Each row of a before or after table is a point. The points were changed in one or more steps. Then noise was added and the rows were shuffled. The steps act on how far a point lies along the listed directions, d1 being the first. Name the steps. A step turns or swaps two directions, mirrors them in a line or flattens them onto one, adds a multiple of one to another, or multiplies one. Angles are multiples of 10 degrees, from the lower direction toward the higher: turns from -170 to 170, lines from 10 to 170 but not 90. Use the fewest steps. Two steps may share a direction if one is a turn and the other turns, adds or multiplies; they go together, in the order done. Otherwise the lowest direction goes first.

Directions:
(1): [24 46 16]
(2): [ 30   0 -46]
(3): [-39  29 -25]
Before (12 x 3)
[[  5   4  -3]
 [ 26 -24  -5]
 [ -1  30  -8]
 [ 36 -29 -14]
 [  6 -12   4]
 [ 40 -22  12]
 [-10   7  31]
 [ -7 -12  12]
 [  0  15   3]
 [ 22  -5   7]
 [ 43 -60  -5]
 [ 28   4  -6]]
After (12 x 3)
[[  6 -15  42]
 [ 18  24 -14]
 [  9 -25  23]
 [-16  -2   4]
 [-23  20   5]
 [  8   2   2]
 [ 19 -35  28]
 [  2 -55  47]
 [  7  -1  24]
 [ -6  -8  10]
 [ 23   0  19]
 [  5  12  -2]]
Steps: turn d2 and d3 by -60 degrees

Directions:
(1): [-37 -33 -26 -18  31   5 -12 -14]
(2): [-30   5  -3  60   6 -12  -3   6]
(3): [-48  25  16 -22 -30   7  -8   8]
(4): [ -3 -36  56   2   8  -1 -10  12]
(5): [ -1   4  12  14   3  56  14 -32]
Before (11 x 8)
[[-13  24  17  16 -12 -21  -7   7]
 [ -8  -6  -4  -7   7 -43   7  21]
 [ 31 -41   4   4  34  51  27 -43]
 [ -8  -2  37 -51 -20   8  -5 -13]
 [ 16  -7  -4 -10  -6 -20 -10   5]
 [ -4 -11  39 -40 -15  41  -1 -13]
 [  8 -23  -6 -14  29   9   1 -34]
 [ 32  -3 -17  -4   3 -21  -4  27]
 [  3  30 -42   0 -21 -28   7  23]
 [  6 -42 -15 -16  19  22  -7 -13]
 [-13  19 -22  13 -10 -20   1  17]]
After (11 x 8)
[[  6  23 -21 -39 -20  41  11 -27]
 [ 38 -21  -8  19  12 -36   4  28]
 [ 14  25 -27 -43 -17   6   9 -28]
 [-12  -2  -7 -11   4 -42   7  21]
 [-31 -25  50 -23  -1  61  12 -27]
 [ 11  -7 -11  25  10 -24   2  16]
 [-24 -31   2 -29   2  28 -14  -7]
 [  6  28  -8  23  -3 -23   0  -1]
 [ 12 -11  17 -13  -5 -19 -12  38]
 [  6  -5   4 -15 -12 -18 -13   7]
 [-21 -19  19 -26  14  13  -7 -26]]
Steps: turn d3 and d4 by -110 degrees

Directions:
(1): [ 27  26   9  45   3 -13  44  -7   0 -44  48  15]
(2): [-36  -4 -36   9 -52  34  34  32  11 -27 -21  12]
(3): [ 35  -6 -35 -60  31  27  14   9 -12 -37  12 -20]
(4): [-36  28  25 -13  57 -14  22  17  24 -23 -39  19]
Before (11 x 12)
[[-17  12  12  -1  21  -6   6   4  13  -2 -11  11]
 [  2  -1   1  10  -9  -2   4   0   2   1   3   2]
 [  4  -1  -7   1  -9   5   2   3  -2  -5   1   1]
 [  3  -1   6  -6   7  -4 -17 -10  -6   7   1   1]
 [  1  -3  -5  -5  -9   9   0   9  -1   0  -4  -1]
 [ -3  -9  -8  -7   0   6  -1   0   1   4  -9  -2]
 [  4  -1  -6   5  -7   7   8   1  -3 -10   7  -2]
 [  1  -7   1  -5  -1  -1 -10  -6  -2   6   5  -1]
 [-12   5  10  -3  16 -10  -4   4   8   9 -11   0]
 [ -5  -2  -5   6 -11   1  -5   3   2   7   0   0]
 [  2  -5   1  -8  -2  -6 -10   3  -4   9  -5  -2]]
After (11 x 12)
[[-34  19  13  -3  29  -9  20  20  22 -13 -28  14]
 [  7   0  -4   8   2   0  12  -3   0  -9   9   2]
 [ 15  -8  -2  -1  -3   2 -11  -9 -10   6  12 -10]
 [ 17   0   1   4  -6   1   0   0  -6  -2  15  -2]
 [ -8  -3 -10   2 -18  10   0   3  -3  -7  -2   6]
 [  8  -5  -4  11 -14  -2  -9  -5  -3  10  13  -4]
 [-47  31  28 -13  60 -14  22  19  32 -18 -44  25]
 [  5  -2  -6   6 -17  -1   5   6  -4  -5   4   3]
 [  7  -9   1   3 -11  -2 -11  -5  -3  15   2  -5]
 [ 17  -4  -4   3  -7   0  -9  -6  -8   3  12  -5]
 [  3 -10 -10   3 -22   6  -3  -4  -5   0  13   0]]
Steps: turn d1 and d2 by -150 degrees; add 0.5 times d3 to d1; multiply d4 by 3

Directions:
(1): [-52 -37   9  13  -7  48  41   8 -22   7  20 -17 -40  48  12 -13 -20  51
   6   5]
(2): [  4  23   3 -45   4 -34  15  60 -15 -31  39 -50 -10 -34  -7 -38 -23  17
 -20  21]
Before (13 x 20)
[[ -9  -4   5  13  -4  32  -6 -26   1  16 -27  23  -3  16   6  14  10   2
   13 -22]
 [  1  -6  -3   3   1   3  15  -6   1   1   5  -3 -16   3  -1  10 -18  18
   -2  20]
 [ 27  16  -9  24  -1  -6 -31 -37  26  21 -32  49  21  -5 -10  41  23 -32
   24 -12]
 [-25  -8  -2 -10   1  19  18  20   5  -5  30 -26 -16   9 -17 -12  -7  16
   10  13]
 [-14 -14   4  26   5  28  -4 -26  18  32 -20  23   4  21   0  32  12  -1
    5 -14]
 [ -2  -4   7 -31  -8 -13  28  58 -25 -28  38 -50 -23  -6  -4 -38  -5  28
   -8  22]
 [ -4  -1   3 -35  -5 -10  12  60 -17 -19  33 -45 -19 -20  -8 -34 -23  21
  -12  25]
 [ 15   0   2  31  -1   3 -25 -49  21  27 -47  52  11  13   5  46  26 -36
    5 -16]
 [-14  -9   4  -1 -22  18  17  17 -10  -6  21  -5  -8  16   6 -15  -7  22
   -9  -2]
 [-29 -23   2  19  -6  24   6 -34  -1  21 -11  16 -17  35  16   7   8   8
   -3  -9]
 [ -2  11   5 -16   5 -17  -2  10  13  -8   7  -9  -8 -19  -4   1  -5   1
   -1  14]
 [-20  -5  19   8  -6  23  12   4  -4   1  -1 -10 -17  13   3 -12  -4  19
    8  15]
 [ -2  20 -20 -32   6 -20   9  16   0 -22  30 -25  17 -12   0 -29 -15   9
   -5   7]]
After (13 x 20)
[[ -1 -10   5 -21  -8  -6  23  44 -21 -20  28 -36 -21   2  -2 -29   0  25
   -4  17]
 [-22  -9  -3  -7   0  23  19  16   7  -4  26 -21 -15  12 -17  -9  -6  14
   11  12]
 [ 27  20  -9  16   0 -14 -31 -26  23  17 -24  39  19 -10 -12  35  19 -30
   20  -8]
 [ -4   9   4 -12   5 -13  -2   6  14  -6   5  -6  -8 -15  -3   2  -4   1
   -1  12]
 [-29 -18   2  13  -6  19   8 -26  -2  18  -6   9 -18  30  15   4   4  12
   -5  -5]
 [-15 -11   5   1 -24  19  19  14 -10  -3  19  -2  -9  16   7 -14  -6  23
   -8  -3]
 [-19  -5  18   8  -7  25  11   4  -2   0  -1 -11 -16  14   4 -12  -2  20
    8  14]
 [  2  -6  -2   2   2   3  17  -7   1   2   5  -2 -16   2   0  12 -20  19
   -2  21]
 [ -1  18 -20 -25   4 -13   6   7   2 -19  25 -19  20  -7   1 -23 -10   7
   -3   5]
 [-12 -10   4  18   5  23  -2 -16  16  27 -14  13   0  16  -1  28   9   1
    0 -10]
 [ -9  -1   5   7  -4  25  -1 -17  -2  12 -21  16  -6  12   5   8   7   4
   10 -19]
 [ 14   4   3  19  -1  -5 -21 -34  17  19 -37  41   9   6   4  36  21 -30
   -1 -11]
 [ -6  -7   1 -24  -7  -1   8  45 -13 -12  24 -33 -17 -13  -8 -26 -18  16
   -8  19]]
Steps: multiply d2 by 0.7
